Each point is reached from the start by the listed moves, each made once or not at all, plus a little noise. Say if it took an odd or an even number of moves. Then give how often each move was made.

Moves:
(1): [38 -4  3  1]
(2): [ 0 42 -1  7]
(3): [-6  3 37  7]
Start: [30 11 -5  3]
Points:
[60 48 32 16] => odd (1, 1, 1)
[25 58 26 11] => even (0, 1, 1)
[31 13 -5  1] => even (0, 0, 0)

Moves:
(1): [48 -3  0  5  6  3 -5 -3  2  7 -1]
(2): [-1 51 -5 11  8 -5  3 -7 -4  6  7]
(3): [ 0  8 38 -3 -3  0 -4  4 -6  6  2]
(4): [ 1 -3  1 35 -1  6 -1  2 -5 -2  3]
(5): [ 0 -2  3  3 28 -9 -7 -1 -1  4 -2]
(6): [-4  6  0 -3  9 54  1 -2 -6  0  2]
(7): [ 2 -1  6  1  4 -1 32 -1 -1 -3  2]
(8): [ 2  9 -1 -6 -1  1  2 45  0  2  3]
(9): [-3 -1  7  1  1  3  2  0 47 -2 -5]
Start: [  9  -9   4   9  -3 -11   7 -12 -14   2 -13]
Points:
[ 58  60  38  14   5 -13   3  27 -23  24  -2] => even (1, 1, 1, 0, 0, 0, 0, 1, 0)
[ 5  5 57 36 33 42 32 35 15  7 -8] => odd (0, 0, 1, 1, 1, 1, 1, 1, 1)
[ 56  -9  59  16  33 -16  26 -13  28  14 -17] => odd (1, 0, 1, 0, 1, 0, 1, 0, 1)

Moves:
(1): [37 -6 10 -5  0  1 -7  3  4 -8 -5 -3  2  9  1  9]
(2): [  8  30  -3   0   4   5  11   4 -13  -4   5   6  -3  -9  -4   3]
(3): [-4  5 26  3  1 -5  1 -1  4  4  9  1  2  1 -2 -2]
(4): [ 4 -1 -3 21  7 -3  6  8  5 -3  2  4 -3  3  4 -1]
(5): [ 0 -1 -3 -8 35 -5 -4  3  1  8  0  5 -6 -1 -2 -9]
(6): [-4 -4  6 -2  4 27  0  1  3 -9  1  1  4  0  1 -5]
(7): [-1 -8  0 -9 -1  1 23  4 -3  6  4  0  6  5  0 -5]
(8): [-6  0  0 -4 -2 -1 -6 18 -2  3 -2 -5  1  5 -2 -2]
(9): [-5  5 -9 -9 -2  1  7  6 35  3 -5  6 -9 -1 -2  9]
(10): [ 7  0  5  9 -4  9 -6 -3 -2 26 -1  5  0  0 -5 -2]
(11): [  8  -2 -14  -1   5  -1  -8   7   4   0  37 -13   3  -6   6   3]
(12): [ 2 -4  1 -3 -3 -1 -4  3 -1 -3  6 23  4  0  3  1]
(13): [-2  2 -1  2  9 -1 -5  0  4  6 -6 -2 35  6 -1  9]
(14): [ -3   9  -2   0   3   2  -6  -5  -3   0   7  -2 -11  31   3   2]
Start: [ 9 15 13  9  2  6 -3  7 -3  0 -3 21  5  1 15 -1]
Points:
[ 42  41  16 -16   7  43  23  25  19 -13  10  56   0  37  19  13] => odd (1, 1, 0, 0, 0, 1, 1, 0, 1, 0, 0, 1, 0, 1)
[ 8 17  9 22 18  7 17 12 -2  7  3 21 31 45 21  3] => even (0, 0, 0, 1, 0, 0, 1, 0, 0, 0, 0, 0, 1, 1)
[ 54  41  25  16  60  39 -15  57  42  26  33  28  29   8   9  15] => odd (1, 1, 1, 1, 1, 1, 0, 1, 1, 1, 1, 0, 1, 0)
[ 12  27  20   2  53  -4 -30  13   4  16  49  33  30  31  22   3] => even (0, 0, 1, 0, 1, 0, 0, 0, 0, 0, 1, 1, 1, 1)
[ 43  -4  25 -16  36  29   8  22   2  -5   1  50  14  13  18  -9] => odd (1, 0, 0, 0, 1, 1, 1, 0, 0, 0, 0, 1, 0, 0)
[ 33  12  28  -4  11  35 -31  28   3  -9  -3  33  39  52  21  15] => even (1, 0, 0, 0, 0, 1, 0, 1, 0, 0, 0, 1, 1, 1)
[ 30  11  14  -1   5  35  10  49  35 -13   8  44  -4  54  25   4] => even (1, 0, 0, 1, 0, 1, 1, 1, 1, 0, 0, 1, 0, 1)

Moves:
(1): [25 -7  5 -3  4 -1 -2 -4 -5  3 -4 -3  1 -2 -1  0  0 -4  2  1  1  2  2  3
  1  2 -1]
(2): [ 4 18 -1 -1  0 -1  0 -5 -4  0  4 -1  1  1 -2  1  0 -2  2  0 -3 -2 -2  2
 -1 -1  1]
(3): [-3  1 26  0  0  2  4  1 -3 -5  7 -3 -2  6  8 -6 -2  0 -3 -2 -3  2  8  2
 -4  4 -3]
(4): [ 5  0 -3 25  3  6  3  0  0 -6  0  3  0 -2 -6  2 -2 -1 -1 -2 -3  2  3  4
 -1 -2  2]
(5): [-2  0  1 -1 24  2  4  2  2 -1  1 -4 -1  1 -5 -2  1  3  1 -2  1  1  3  0
  5  3 -4]
(6): [ 2  0  1 -3 -1 28  1 -3 -6  2  1 -5 -1  4 -3  5  5  6  1  2  3  8  3  1
  1  7  6]
(7): [ 2 -1 -3 -1 -3 -1 21 -2 -2  1  0 -2 -1 -1  0 -4  3  4  0  2  1  2  0  4
 -1 -1  5]
(8): [ 1  1 -1 -1  0  3 -1 20  1 -1 -2 -1 -2  0 -3 -1  3 -3 -1 -3 -1 -1 -6 -1
  0  4 -2]
(9): [ 4  4 -1  0  0  2  3  1 28  0  1 -3 -4  4  1  7  0 -2  0  0 -2  4 -1 -5
  0  1 -2]
(10): [-5  1  6  7 -2 -4  1 -2 -2 30 -1 -3 -2 -3 -4 -3  1 -3  2 -2  3  2  4  1
 -6  1  1]
(11): [ 5 -7 -5  0  1  4  0  0  2  3 22  4  2  3  1 -6 -4  1 -3 -2 -5  2  1  4
 -4  4 -1]
(12): [ 2  1  2 -3  0  4  4  0  1  6 -4 20  0  0 -2  2 -2 -1 -1 -4  0 -3  2  6
  5  3  1]
(13): [ 1  2 -1  2  0  1  1 -1  0  0  0  1 18  2 -1  1  0 -1  2 -1  1  2  1  0
  0  2  0]
(14): [ 0 -1 -4  3 -1 -2  0 -1 -4  4 -3 -2 -3 17  4 -3 -1  1  2 -1  2  2  0  5
  2 -1  0]
(15): [ -1   7  -6   1   6  -1   1   6  -1   3   2   2   2 -12  30   1  -1  -1
  -2   0   3   2   7  -1   4   2  -4]
(16): [-1 -3  2  0 -1 -5  3  0 -8  2  3  1 -3  5 -3 20 -1 -1  1  1  1 -2 -2 -2
  0  3 -2]
(17): [-2 -1  1  2 -1 -4 -3 -2 -2  0  2  0 -2  3  1 -2 22  2 -2 -1  0 -4  2  0
  0  5 -4]
(18): [ 3  2  5 -1  0 -4 -2  7  0  4 -2  0  2 -3  1  0 -1 28  0 -3 -4  0  2  0
 -2 -4 -4]
(19): [-3 -5  3  0 -1  0  1  5 -2  0 -1  1 -8  0 -1  0  0  0 29  3 -5 -2  5 -3
  5  3 -2]
(20): [ 1  2  0 -1  1 -1 -2  3  0  0  0  3 -3  3  4 -2 -1 -1 -3 30 -3  4  2  0
 -5 -3 -2]
(21): [ 2  2  4  2  1 -3 -1  1  2 -3  6  5  0 -1 -2 -2 -2  4  3  3 23  6  0 -1
  2  1  1]
(22): [-1  2  1 -3  0 -7 -2  3 -5 -4  3  2 -2 -3 -3 -1  4  0 -1 -1 -5 28  4 -3
  2 -5  0]
(23): [ 2  6 -5 -5 -5 -3  2  5  0  3  2 -2  0  1 -4 -1 -7 -3 -4  2  2  0 27 -4
 -3 -4  0]
(24): [-4 -1  1 -1  0  0 -4  1  2  1  0 -3  2 -5  3  2  2  0 -1  0  2 -2  2 18
  1 -1 -1]
Start: [  6   5  -4  -9  -8  -2  -1  -5 -13  12   5  -9  13   3  24 -11   2  17
 -12 -18  -6   8   3   5  10  -7  -9]
Points:
[ 47  11  16   5  13  25  33 -12 -37  11  42 -23  24  22   9  -2  19  20
 -14 -19 -13  20  47  21   3  13  -9] => even (1, 1, 1, 1, 1, 1, 1, 0, 0, 0, 1, 0, 1, 0, 0, 1, 1, 0, 0, 0, 0, 0, 1, 0)
[ 44  12  26  14  23  34  13  26  -1  45  28  -1  23  -1  36 -12   4  41
 -13 -37 -20  59  33  18  10  14 -21] => even (1, 0, 1, 1, 1, 1, 0, 1, 1, 1, 1, 1, 1, 0, 1, 0, 0, 1, 0, 0, 0, 1, 0, 0)
[ 20  31  30  21 -10  24  27  12 -26  33  21 -18  28   6  12 -18   8  48
  -5 -24  10  28  14  16   0   6  -3] => even (0, 1, 1, 1, 0, 1, 1, 1, 0, 1, 0, 0, 1, 0, 0, 0, 0, 1, 0, 0, 1, 0, 0, 0)
[ 35   4  30 -16  25 -11  26  36  -5  13  40 -10  -6   2  51  -6   3  46
  14  10  -6  57  26   2  10   6 -28] => even (1, 0, 1, 0, 1, 0, 1, 1, 1, 0, 1, 0, 0, 0, 1, 1, 0, 1, 1, 1, 1, 1, 0, 0)
[ 17  18  24  21  14   1  34  -2   0  41  39 -20  27  13  16  -1  -2  43
  -9 -27 -19  19  20  34  -6   3 -16] => even (0, 1, 1, 1, 1, 0, 1, 0, 1, 1, 1, 0, 1, 0, 0, 1, 0, 1, 0, 0, 0, 0, 0, 1)
[ 14  23  -7 -14  11  27  24 -13 -23  23   3  -6  29  22  20  -8  12  29
  -4 -24  -1  16  11  44  20   5  -1] => even (0, 1, 0, 0, 1, 1, 1, 0, 0, 0, 0, 1, 1, 1, 0, 0, 0, 0, 0, 0, 0, 0, 0, 1)
[ 18  17  20  19 -12  20   5  31 -30  53  38   7  20  20  50  -5  12  47
 -21   0  14  28  60  37   0  13 -20] => odd (0, 0, 1, 1, 0, 1, 0, 1, 0, 1, 1, 1, 1, 1, 1, 1, 1, 1, 0, 1, 1, 0, 1, 1)

Moves:
(1): [ 2  4 -1  9  0  1 -1 -3 -7 -4 11  4 -3  6  3  2 -4  5  0  5 -2 -4  1 -3
 -1]
(2): [-12  10   2   2  -1  -9  -3  -7   8   0   7   2 -10   5  -3   5   5  -2
  -4  -3 -10  -7   1  -2  -1]
(3): [ -2   2   7   4   0  -5 -12  -5   0   4  -3   9  -1   2  -5   1   2   6
  -7  -2   4  13   4  -6   5]
(4): [ -8 -10   0  -2   1  -4  -4   2   1   0  -2  -5   7   1   2  -1   1  -5
  -2   7  -2   1   3   5  -6]
(5): [  0   2   2  -7   0   7  -3   5  15  10   8   9  -2   6   0  -8   4 -10
  -3  -9  12  10   0   4   5]
(6): [ -9   7  -3   8  -4  10  -2 -11 -10   4   3  -4  -3  -2   5   4   4   6
   0   0   2  -5  11   3  -2]
(7): [ 10   5  -2  -4  -5 -10   2  -1   1   3   4  -4   0   6  -7  -1  -1   1
  -3   0  -4   5   4   3   0]
(8): [  6  -2  -2   6  -4   3   5   6 -10   7   1  -7  -3   0  -3  -3  10   0
  -2 -10  -6   0  -5  -8   3]
(9): [ -2  -1  -5  11  -6 -10  -8  -6  -4  -4   0  -9  -5  16  -4   8  10   8
   2  -7  -5   2 -10   5  -9]
(10): [  1  -5   1  -6  -1   3  -7  -1   6   3  11   1  -7   0  -1 -17  11   9
   9   5   1  -5  -6   5 -11]
(11): [ -4   7   2   1  -6  -2  -1   3   7  -1   6  -4  -2   2  -4  -5   2   7
   3  -6  -5  11   2   2 -10]
(12): [ -1 -10  -3   3  -1 -10  10  -7  -9  -7   1   5  -4   9  -2   0   1   1
  -2   4  -1  -9   0  -5  -2]
(13): [ 0 -2 -7  0  1  7  1  8 -9 -4 -1 -8  2  3  5 -5  6  3  1  7 11 -3  6 -1
  2]
(14): [ -1  12   5  -2   2   0   3   2 -11  -5  -6   4  -1   9  15   0  -4 -15
   0  -4   0  -5  -7   2  -1]
(15): [  4   6  -5  -2   4   4   0  -9   0   3  -2  -4   2   4   2   4 -14   8
  -5   6  -5   3   1  -8   2]
(16): [ -7   5  -1 -10  -4 -13   5   2   3  10  -7   1  18   3  -4   5  -5  -5
  10  -6  -2  15  -1   0   5]
(17): [  6  -2  -4  -3  -6  10   1   1   6   0   4   5   4 -10   2   0  10  -7
   1   2  -2   1  10  -2  -2]
(18): [ 5 -2 -5  4  8  5  0 -2  3  1  4  0  4  7  2 -2  5  3 -4 -6 -3 -5  5  5
 -5]
(19): [ 3  2  5 21 -5 10  6  3 13 -1  1 10  8 -1 11 -2  9  9  0  3  1  1 -3 -6
 -8]
(20): [ 4 10  6  6  0  9 -2 -6  1  0  5 -2 -9 -4  4  3  3 -1  9  7 -4  5  5 -2
  1]
(21): [15  4  9  1  7  0 -6 -7  3  0  6 -8  2 -2 -1  8 -2  0 -3 -6  0  0  0 -5
 -9]
(22): [ 1  3 -6  2  5  2 -3  1 -1  3 -5  0 -1 -7 -4 -3 -8  1 -1  1  6 -3  3 -2
  0]
(23): [ -3   3  -3   8  -8   9   1  -6   1  -5   4  -1  -3  -3  -1 -13   1   2
   0  -4  -5 -10   9  -5   5]
(24): [ 5 -3  3 -1 -4  2 -4 10 -4 -2 -6 -1 -5  2  0  3 -4 -1 -1  5  4 -5  9 -3
  1]
Start: [  3   8  -7   1  13 -12  -6  14  -1  13   1   0   5  -9  13   5   1   1
 -10 -14   1   8  -3   1  13]
Points:
[  4  22 -25  25 -23 -17 -21  -5 -23  33   9 -18  13  16   3  14  11  20
 -17 -19 -22  23  32 -18  15] => even (1, 0, 1, 1, 0, 1, 1, 1, 1, 0, 0, 0, 0, 0, 1, 1, 1, 0, 0, 0, 0, 0, 1, 1)
[ 10  43 -24  17 -22   1 -16   8 -28  34  12  -8   6  33  22   2  17   3
 -17 -33   4  23  28 -18  27] => even (1, 0, 1, 0, 1, 1, 1, 1, 1, 0, 0, 0, 1, 1, 1, 1, 1, 0, 0, 0, 0, 0, 1, 1)
[ -3  25   0  40   4  -4 -16 -10  21  10  37   9   3  23  20 -10  13  24
 -30 -11  -1  15  20 -29  -5] => even (1, 1, 1, 1, 1, 0, 0, 0, 0, 0, 1, 1, 1, 0, 1, 0, 0, 0, 1, 0, 1, 0, 1, 0)
[  7  33 -11  30  -4 -23  -7   8  13  19  21  18   9  39  27  13  22 -18
  -7 -16 -11  12  18   1  -9] => odd (1, 1, 0, 1, 1, 0, 1, 0, 1, 0, 0, 1, 0, 1, 0, 1, 1, 1, 1, 1, 0, 1, 0, 1)
[ 20  43  -1  18  -5 -32 -13  13  13  18  -2  -2  17  13  18  28  10 -10
  -8 -29 -10  14   4  -8 -11] => even (0, 1, 0, 0, 0, 0, 1, 0, 1, 0, 0, 0, 0, 1, 0, 1, 1, 0, 1, 0, 1, 1, 0, 1)
[ 14  47  -4  22  -5  12 -33 -10  10  37  52 -25 -30   5   4 -18   9  21
 -12 -17 -17   4  34 -15  -9] => odd (1, 1, 0, 1, 1, 1, 1, 1, 0, 1, 1, 0, 0, 0, 1, 0, 0, 0, 0, 1, 1, 1, 1, 1)
[ 25  39   7  26   2 -36 -37   2  -9  16  37 -15 -23  45   5   3  30  21
 -19 -44 -25   9  -5  -5 -24] => even (1, 1, 1, 0, 0, 0, 1, 1, 1, 1, 1, 0, 0, 1, 0, 0, 0, 1, 0, 0, 1, 0, 0, 1)
[  9  27 -15  60   5   4  -7   6  -6   9  29 -10  -8  23  27   9  45  25
  -8 -19 -17  -2  -3 -12  -4] => even (1, 1, 0, 0, 0, 0, 0, 1, 1, 0, 0, 0, 1, 0, 0, 0, 0, 1, 1, 1, 0, 0, 0, 0)
[ 23  32 -20  15   1   9 -21  -1 -25  33  24 -39   3  -2  13  -8  -1  25
   2   2  -5   1  36 -22   3] => even (1, 0, 0, 1, 0, 1, 1, 1, 0, 1, 0, 0, 1, 0, 1, 1, 0, 0, 0, 1, 1, 1, 1, 1)
[ 23  40  -7  22  -9  16 -46   2  20  30  36 -20 -31   6   0 -16  37  23
 -10 -28  -4  20  26 -27  -4] => odd (0, 1, 1, 0, 1, 0, 0, 1, 1, 1, 1, 0, 1, 0, 1, 0, 1, 0, 0, 1, 1, 1, 1, 1)
